Each point is reached from the start by the listed moves, each made 0, 1 or 2 times, or once backwards (-1), plus a little noise. Is the number of moves made odd or even? Then give how often each move was made.

Moves:
(1): [ -7  -6   1 -18   2 -22]
(2): [ 0  7 -2  2  1 -3]
(3): [ 24  -4   6  -9  -4 -23]
Start: [  7   1  -6   0   2 -13]
Points:
[ 31   5  -2  -5   0 -37] => even (0, 1, 1)
[ -5  -4  -6 -35   7 -60] => odd (2, 1, 0)
[-19  12 -14  11   6   8] => even (0, 1, -1)
[13 14 -9 22  2  7] => even (-1, 1, 0)

Moves:
(1): [-2 -9  0 -2  2 -4  0 -2 -7  2  4]
(2): [ 4  4  5  9 -1 -2  2  2 -5  8 -1]
(3): [-5  1 -2 -1  1 -5  6  9 -4  2 -7]
(4): [ 5  2 -4 -2 -5  0  0  1 -2 -1  2]
(5): [ 1 -1  5  0 -4 -1 -4  0 -4 -4 -3]
(6): [-4  2  0  5  4 -5 -2 -1 -8 -2  0]
(7): [ 3  5  1  2  2  0 -2 -3 -2 -2 -8]
(8): [-1 -4 -4 -1  1 -2 -5  6  3  3  3]
Start: [ 4  3 -3  3  4 -2  0  2  2  5  4]
Points:
[  9  -5  17  18  -6 -11  -1   8 -21  17   9] => even (1, 2, 0, 0, 2, 0, -1, 0)
[  1   9  15  25   5 -32   8  11 -60  10 -19] => odd (2, 2, 2, 1, 2, 2, 1, -1)
[ 24   9  13  14 -15  -1  -1   9 -10  15   0] => even (0, 2, 0, 1, 2, -1, 0, 0)
[ 18  16   0  11   0   1 -13  14  10  10 -12] => even (-1, 1, 0, 0, 1, -1, 2, 2)
[  6   0 -21 -20  -6  -9  -5  30   4   2  -9] => even (0, -1, 2, 2, 1, -1, 1, 2)
[ -3  -9  -8  -1   9 -30 -12  22 -35   3 -17] => even (2, 0, 2, 1, 2, 1, 2, 2)

Moves:
(1): [-11   0   0   6   5   6  -3  -9   2  -2   1   4]
(2): [-1  5  4  6  1  8 -4  1 -9 -9 10  0]
(3): [  0  -8  -2 -12   4   0   0   3  -3   5  -5   2]
(4): [ -8 -11  -2   4  -1  -2   5   5  -3   6 -15  -4]
(5): [ 8  4  4  1  7 -8  4 16  6 17 -3 -6]
(6): [ -2   2   5  -4   0  -3   2   0   3   3 -13  -1]
(7): [  9 -16   7  -6  11 -11  -7   3 -10 -18  12  -2]
(8): [ 3  1  7 14 -1 16  4  7  4 -2 -4  3]
(9): [ 0 -2 -4 -1  4  4 -2 -3 -2 -6 -1 -3]
(10): [  5  -6   3  -8   4  -1  -2  -6  -3  -8  10 -11]
(11): [ 4  3  2  4  2  0 -4 -4  1  9 -2  3]
(12): [ 0  7 -2 -2  4 -7 12  0  1 11  3  1]
Start: [  8  -8  -3  -7  -6   1  -7   3   3 -14   2   2]
Points:
[-11 -43  19   9  20   7 -22 -13 -31 -43  25 -15] => odd (2, 2, 0, 2, 0, 0, 1, 0, -1, 2, 1, 0)
[ 21 -30   7   4  26  56 -24 -14 -15 -33  22  -6] => odd (1, 1, 2, 0, 0, -1, 0, 2, 2, 2, 2, 0)
[-19  -9 -13   3  22   8  18   0  -2  60 -17  -1] => odd (2, 1, 2, 2, 1, -1, -1, 0, 0, 1, 2, 2)
[  7   0  -5 -45   4 -17  -6 -35  -2 -32  10  -7] => even (0, 0, 0, -1, -1, 2, 0, -1, 1, 1, 0, 1)
